Each row of a before or after table is a point. One or more steps were done to the points. Then noise was added and the rows were shuffled. The steps act on how far a point lies along the listed directions, d1 being the first. Name the steps. A step turns or swaps two directions, mirrors them in a line or flattens them onto one, adds a multiple of one to another, or multiplies one. Angles are multiples of 10 degrees, from the lower direction toward the higher: turns from -170 to 170, lines from 10 to 170 but not 90. Use the fewest steps. Two steps may share a direction if one is a turn and the other turns, adds or multiplies; they go together, in the order done. Otherwise the lowest direction goes first.
(in the rows, 128 means zero)

Directions:
(1): [149 160  99]
(2): [111 104  90]
(3): [ 88 155 128]
Before (9 x 3):
[[147 102 145]
 [120 149 150]
 [144 157 144]
 [140 136 151]
 [121 134 118]
 [104 155 137]
 [130 127 124]
 [111 124 115]
 [123 169 133]]
After (9 x 3):
[[139 163 186]
 [128 123 120]
 [151 135 141]
 [138 168 194]
 [116 117 111]
 [113 151 166]
 [167 175 204]
 [ 98 102  88]
 [158 166 190]]
Steps: flatten d1 and d3 onto the line at 120 degrees; multiply d2 by 3

Directions:
(1): [122 131 101 168 104 168 167 140]
(2): [177 118 146 159 130 157  88 127]
(3): [ 80 115 144 145 139 152 112  82]
(4): [156 154 130 107  96 134 145  74]
(5): [127 114  62 121 118 124  93 115]
Before (9 x 8):
[[152 122  95 118 100 108 149 182]
 [114 111 112 117 134 118 100 115]
 [143 115 113 137 122 153 125  97]
 [108 130 100 123 100 128 154 112]
 [118 122 110 143 124 120 131 151]
 [112  84 106 158 153 125 119 127]
 [175 155 210  73 163  63 104 132]
 [144 178 149 120 108 154 189  39]
 [104 114 143 137 132 126 110 135]]
After (9 x 8):
[[161 129 105  64 148  65  40  92]
 [125 111 168 154 144 135 157  97]
 [108 127 118 130 116 119 165 158]
 [118 108  45 147 167 110 119 209]
 [105 122 148 134 125 132 116 113]
 [144 109 137 146 143 142 136 157]
 [125 140 137 136 109 132 150 110]
 [121 125 168 120 140 118 133 133]
 [162 146 121 105  76 124 168 112]]
Steps: turn d3 and d4 by -130 degrees; turn d3 and d5 by 160 degrees

Directions:
(1): [125 140  98 210 152 107 123 149 122 136 116 123 111 157]
(2): [ 97 137 151 128 136 127  68 127 180 122 164 139 138 163]
(3): [104 155 121 102 165 151 133  97 153 150  76 102  96 144]
(4): [125 126 128 113 104  82 164 102 133 130 150 158  75 168]
Before (9 x 14):
[[130 146 110  71  92 120 193  89 115 134  93 129 106 125]
 [115 155 174  91 146 132  79 113 164 137 159 133 129 148]
 [116 147 118 149 162 147 128 128 133 143  87 104 139 130]
 [104 148 106 188 170 151  59 153 142 126  68 115 144 135]
 [138 135 104 163 132 153 116 150 111 147 116 120 163  92]
 [135 128 135 128 125 153 131 158 107 137 118 105 172  91]
 [132 107 168  71 102 100 121 104 147 115 203 172 156 145]
 [130 108 157  89  69 137 107 118 141  97 199 165 149 130]
 [128 119 117 159 112 105 125 134 144 119 175 167 123 161]]
After (9 x 14):
[[138 136  97 111 106 125 201  86 103 136  96 134  63 149]
 [118 134 117 160  77  74 123 134 135 110 173 166 131 172]
 [134 134  87 165 153 144 157 133 116 144  90 119 113 131]
 [106 133 144  93 142 182  55 136 148 120  85 118 174  92]
 [117 132 152 119 132 147  98 134 148 124 143 124 177 120]
 [119 171 148  91 164 125 127  91 148 157 113 120  84 156]
 [132 122 156  83  97 139 144 141 114 130 146 126 153 102]
 [140 124 126 100 110 160 120 132 115 138 136 134 167  80]
 [137 135 104 118 146  88 200  80 114 157 104 136  77 168]]
Steps: turn d1 and d4 by -70 degrees; swap d2 and d3

Directions:
(1): [141 154 121 184 118 132 140 146 131 104 130 159  94 112  59 160 123 153
 131  98 114 166 171 123]
(2): [144 180  87  90 112 150  87  88 170 127 116 136 138 158 135 129 154 163
 106 144 105 147 146  91]
(3): [132 128 177 109 103 187 161 159 129 107  99 106 119 122 129 159 107 125
 117 181 147 118 145  76]
(4): [149 124 120 171 100  83 114 107 118 181 146  98  99 145 155 172 106 131
 163 168 135 148 125  97]
Before (12 x 24):
[[157 146 131 145  85 131 133  98 129 158 116 102  94 140 154 188 110 161
  163 204 118 145 142  77]
 [140 109 133 104 127 142 119 116 133 145 118  86 113 144 176 141 106 133
  128 190 125 110 118  79]
 [139  95 165 184 111 145 180 182 103  95 127 126  96 101  88 156 109 129
  145 110 144 135 158 135]
 [111 106 122  82 150 116  90  86 132 161 131 104 169 160 190  86 146  87
  126 142 116  84  93 149]
 [159 151 142 171  94 105 135 119 129 155 153 109  95 137 125 173 105 134
  142 160 151 136 148  72]
 [124 108  86 123 136  83  82  94 122 152 160 128 133 124 128 100 145 141
  117 115 118 133 107 153]
 [143 130 121 101 108 118  85 105 135 171 154  95 130 164 189 135 116 130
  135 189 124 120  95  93]
 [135 123 121 138 146  97 117 110 124 155 138 118 108 123 138 124 126 135
  138 126 129 123 132 145]
 [149 149 176 131  89 230 176 173 133  67 104 125  94 137  90 161 101 145
  110 187 116 134 159  70]
 [136 154 135 148 120 134 127 138 138 107 119 145  88 140 114 140 129 148
  153 122 126 144 138 107]
 [138  95 176 133  96 142 141 122 106 140 113 106 111 131 134 153  99 117
  153 177 147 119 125  87]
 [169 167  65 205 125  52  79  99 142 167 135 144  86 147  95 150 127 173
  159 101 109 173 150 137]]
After (12 x 24):
[[123  97 183  95 109 179 148 133 116 109  98 120 130 125 125 130 113 117
  127 163 144 105 126  97]
 [136 106 180 174 111 138 158 184  97 122 152 118  90 111 106 168  83 116
  146 154 139 130 129 112]
 [128 162 145  73 126 245 151 154 155  42 101 158 140 143  92  94 143 147
   80 138  97 117 142 114]
 [136 162 129 115 119 146 115 125 153 105 114 143 105 150 133 127 142 153
  143 132 124 135 132  99]
 [128  92 166 144 141 160 169 171 114 100 115 114  96 103 111 145  93 126
  125 146 128 110 141 109]
 [136 133 113  51 113 174 108 107 156 112 108 109 162 159 181  98 157 142
  102 149 128 106 125 109]
 [137 124 132 137 136 108 121 114 126 156 131 108 104 126 142 137 117 135
  140 147 134 123 136 128]
 [182 176  91 167  91  93  82  95 156 177 111 109  84 167 137 179 113 178
  154 176 124 164 155  69]
 [145 144 171 129  93 185 175 143 125 107  93 118  96 115 117 181 105 155
  140 189 125 135 158  81]
 [150 159 161 119  95 160 146 133 146 125 127 107 115 133 132 158 116 135
  114 178 153 114 153  58]
 [135  97 110 165 113  75 100 110 104 161 163 116 105 115 115 140 116 141
  137 138 131 145 120 131]
 [112  75 164 195 148  88 148 147  87 147 149 117 112 114 114 134 103  76
  162 108 130 110 122 172]]
Steps: swap d1 and d2; turn d3 and d4 by -50 degrees
